Every row gives one point. The points of each table are mixes of a few directions, plus a little noise. How many directions does each table use, and how many do they share? Where both have some left over, give the other angles between the two spaces (their principal angles), to ten degrees, smallest first.

First (7 x 2):
[[ 12  12]
 [-11 -10]
 [ 60  49]
 [ 14  11]
 [ -2   0]
 [-26 -22]
 [-48 -38]]
Second (5 x 2):
[[ -8  -7]
 [ 41  34]
 [-54 -44]
 [  3   2]
 [ 19  16]]
Directions: first 1, second 1, shared 1

First (7 x 4):
[[ -1  20  14  29]
 [-25  26  13   9]
 [ 52 -60 -29 -26]
 [ 22 -15  -6   4]
 [  3  19  14  33]
 [-58  19   0 -44]
 [  7 -11  -6  -7]]
Second (6 x 4):
[[ 18  34  46 -22]
 [  5  10  13  -5]
 [  8  15  20  -9]
 [-21 -40 -54  26]
 [-18 -34 -47  22]
 [  9  17  23 -11]]
Directions: first 2, second 1, shared 0; angles 70

First (8 x 6):
[[ 13  21  -5 -11 -16  23]
 [ 29  45 -12 -23 -33  48]
 [ -6 -11   3   5   7 -12]
 [-28 -47  11  23  33 -47]
 [ -3  -4   0   2   3  -3]
 [ 32  54 -12 -27 -38  56]
 [-18 -31   8  15  23 -33]
 [-19 -31   7  14  21 -31]]
Second (9 x 6):
[[-11  43  31  38  -4 -10]
 [ -4  17  12  16  -2  -4]
 [ 14 -55 -39 -49   5  15]
 [ 10 -40 -29 -35   3  11]
 [-13  56  40  51  -5 -15]
 [ 15 -60 -43 -54   5  17]
 [ -6  22  16  20  -3  -6]
 [ -2   6   4   6  -1  -2]
 [ -3  10   8   9  -1  -4]]
Directions: first 1, second 1, shared 0; angles 90

First (9 x 9):
[[-19  -1 -14 -15  10  33 -59 -15   7]
 [  9   0   7   7  -6 -16  31   8  -2]
 [  8   0   6   6  -5 -13  26   7  -2]
 [  8  -6  10   7 -15  -8  42  14   2]
 [  2  15  -6   0  25 -17 -31 -16 -13]
 [ 12   6   7   9   4 -27  24   3  -9]
 [-27 -14 -15 -20  -7  60 -55  -8  20]
 [  5   7   0   3   9 -15  -1  -3  -7]
 [  2  -7   5   3 -13   2  24   9   5]]
Second, 8 rows:
[[ 11  13   9  -7  38 -16  -7   1  24]
 [  8  14 -15  -2  23   1  15  31   1]
 [ 24 -11   8  18 -16 -19 -33  -7   3]
 [ -8  -1 -11   8  15  19  38  27 -24]
 [ 11 -16  15  -2 -12  13  13  17  41]
 [ -8 -12  -9   8 -33  13   5   2 -24]
 [-21  -1   5  -1 -12  -8 -21 -48 -29]
 [-16  13  -1 -22  -4  -2 -10 -22   9]]
Directions: first 2, second 5, shared 1; angles 60

First, 10 rows:
[[-11  -2  14  13  27 -16   5 -18  -7   9  15]
 [ 19  30   1   9 -15   4   6 -19  -8  -3 -18]
 [ -5 -12  12  -5   8  -8   9  19  -9  12   8]
 [ -2  11  -4 -14 -30  15  -9  60   8   9 -14]
 [ -5  -5   3  26  20 -19  -9   6  -3   0  32]
 [  1  -7  -5   0   1  13   0 -20  17 -10  -7]
 [ 29 -26   0  -1 -13  16  17  10   9 -16  -4]
 [-15  14 -24 -22 -10 -13 -21 -16 -18  -1  -5]
 [ -5  32   4   8   1  -7  -4 -19  -9   9  -8]
 [ -6 -35  -1 -13   9  14   6  -5  19  -7   1]]
Second, 8 rows:
[[ -7   6  -9  -4  16  -1 -24  11   2  -1  16]
 [ 17   0   6   8 -22  -5  23  -1   1 -11 -14]
 [ 11   1  10   6 -18  -5  24 -11  -7  -9  -8]
 [ 19 -19  -6   5 -17   4  11  29  33  13 -40]
 [-12  12  -2  -4  15  -2 -17  -7 -13  -6  25]
 [ 16  -1  -4   5 -13  -4   5  18  15  -6 -14]
 [-32  -4  13 -10  17  11   5 -44 -30  19  14]
 [-12   6  -9  -6  21   1 -27   7  -1   2  20]]
Directions: first 6, second 3, shared 0; angles 30, 30, 40

First, 8 rows:
[[ 13 -15  -6  30   0 -13  -1 -10 -18  -4  -5  -6  22   4]
 [-26   5   7 -36   4  15  12  21   4  17  -3  -3 -26  14]
 [ -1 -18   5  23   6   8 -12  28 -11  -5   3 -10  -4   1]
 [-11 -12   4 -14 -11   9  -1 -12  -7   7 -27   6 -10  -5]
 [ 28   5  -2  29 -34   9  -6  13  13 -12   7   7 -16   8]
 [-12  13  -3 -35  27 -17  15 -21  -4  14   5   0  22   0]
 [-14  11 -13 -15  -7   3  19 -29  24 -10  -4   5  -4 -10]
 [ 23   9   7  17  16 -13 -22  10   1  -9  24   2  17 -11]]
Second (9 x 14):
[[-15  12  -1 -22 -16  24  -8  17 -21   6  -6  10  -1  -6]
 [ -3   6   1   9   5  -8   9   0  -8   1 -17  14   8   7]
 [-13 -14 -24  13   5 -13   8 -19  14   8  -4 -14  -3 -16]
 [ 32   3 -18   1  17  -5   8 -24  18 -13  18  -6  -5   8]
 [ -9   0  -3   2 -25  11  -2   7  -8   1  -2  -2   2  -4]
 [-17  -1  -1  -2 -21  11  -4  10 -10   6  -6   0   1  -8]
 [ -9   6   0 -12   7   4  -2   5  -8   6  -8   7  -1  -3]
 [ 42 -17  17   2  60 -32  -5 -24  44 -12  34 -21 -12  10]
 [ -8   5  28  10 -32   9  -5  27 -21  -3 -10  13  11  12]]
Directions: first 6, second 5, shared 1; angles 40, 50, 60, 60

First, 9 rows:
[[ -3 -19  11   3   2  10   0 -37 -11   1 -21 -26   9  -6 -46 -16   9 -16]
 [ -4   7  13   4 -21  27   2  15  42   3  37 -11  23 -19  37 -29 -16 -25]
 [  7  29 -34 -13 -12  15  -9  24 -20 -11 -20  -2   6  14  37  41  -8  44]
 [  4   7   8   1  12 -21  -1  28  11   8  21  23 -22   1  22   8  -1  -5]
 [ -1   3   3   1  -6   9   0   5  11   1  10  -4   7  -5  11  -7  -5  -6]
 [-12  -5 -27   3 -13 -15  20  -8   1 -18  13  34  16  16  12 -14  -9  29]
 [ -2 -12  -2   2  15 -26   6 -13 -16  -1 -10  18 -16  10 -26   3  10   7]
 [ -3 -24   6   6  25 -43  10 -22 -19   1  -9  27 -25  11 -45  -4  16  -1]
 [ 15  15  23  -7  -1  44 -27   9  -1  16 -22 -60   1 -23  -2  18   4 -28]]
Second, 8 rows:
[[ 16  -4  32   3   4  -7   4 -21   4   2  16  -2 -16 -13 -31  -9  13 -24]
 [-10  12  -2   0  20 -25  -5  52  -8  18  -3  22 -20 -10  17  35 -12   8]
 [-24 -11 -51  -2  15 -26  -1  15 -28  -4 -40  25   0  37  14  20  -3  45]
 [ 44  12  27  -5 -14  -6  13 -47  -4 -24  32  12 -22   2 -29  -2  24   1]
 [ -2   0  -2   0  -5  10  -1  -3   1  -1  -4  -9   9  -2   1  -3  -2  -1]
 [ -6  13  -6  -3 -11  24  -6  17   0   3  -8 -19  18 -14  14  11 -14   4]
 [-20 -11 -13   2 -15  45  -8 -11   5   3 -27 -47  43  -8  -1 -20 -12 -10]
 [  3 -12  15   6   5 -16   5  -1  30   3  34  18 -12   8  15 -31   7 -23]]
Directions: first 4, second 5, shared 3; angles 40

First:
[[ -4  -2 -15  15   4  -6   8 -24 -18   3  13 -21 -12  28  11   7 -24 -14
   -1   3   0 -12 -10  -4]
 [ 14  -6  -6   0  18 -10  35 -30   3 -10 -19  16  -5 -12  24  -8  -5 -12
  -15 -26 -11 -36 -11  -4]
 [  7   1  11  -9  -8  -2   0  15  10   1 -12  21   0 -23  -7  -8  23   6
   -8  -7   1  -2   6   7]
 [-12   1  -5  11   7  10 -13  -1  -8   0  26 -30   5  29   3  11 -16  -3
   11  16  -4  14  -5 -11]
 [ -9   3  -8  13 -17  -2 -16   2 -19  12  25 -25 -15  31  -8   9  -9  -7
    0  17   8   7  -1   6]
 [ -6   2  10  -1 -10  10 -25  29   4   4  18 -10   4   2 -12   2  21   6
    3  11  -1  19   5   0]
 [ 17   1   5 -21   8 -13  33 -16  19  -7 -60  54  11 -51  -3 -14  -6  13
    0 -25   9 -13   8   9]
 [ -6   3  11  -5  -3  13 -21  26  11  -1  10  -5  12  -5 -10   2  15  10
    9  10  -1  23   7  -3]]
Second (10 x 24):
[[ -7  10 -13  13 -46 -18 -18   3 -34  30  12 -10 -33  29 -28   9 -13  -4
   -7  23  30   7  10  31]
 [  3   3   3   4 -34 -11 -12  18 -14  17   8   5 -26   3 -15  -2  24  -3
  -20   4  12  -6   6  22]
 [ -9   4 -12   7  -5  -5  -3 -14 -15   7   2 -12  -3  20  -8   9 -31   0
   12  14  13  11   2   4]
 [ 13  -9  19 -14  28  14  12  14  32 -22  -8  18  19 -35  22 -14  40   2
  -10 -26 -29 -15  -7 -19]
 [  4   0   6  -1 -14  -3  -5  13  -1   5   3   7 -11  -5  -4  -4  22  -1
  -13  -3   1  -7   2   9]
 [ -5  -5  -4  -6  52  17  19 -28  21 -27 -12  -8  39  -4  23   3 -36   5
   30  -6 -18  10  -9 -34]
 [ -9   3 -12   5   9   0   2 -20  -8   0  -1 -13   8  17  -1   9 -38   1
   19  11   7  12  -1  -5]
 [  7  -2  10  -4  -5   1  -1  16   8  -1   0  11  -5 -15   2  -7  31  -1
  -15 -10  -7 -10   0   3]
 [  1   2   0   2 -13  -4  -5   6  -6   7   3   1 -10   2  -6   0   7  -1
   -7   2   5  -2   2   8]
 [  1  -5   3  -6  29  10  11  -8  17 -17  -7   1  21 -11  15  -2  -4   3
   10  -9 -15   0  -6 -19]]
Directions: first 4, second 2, shared 2
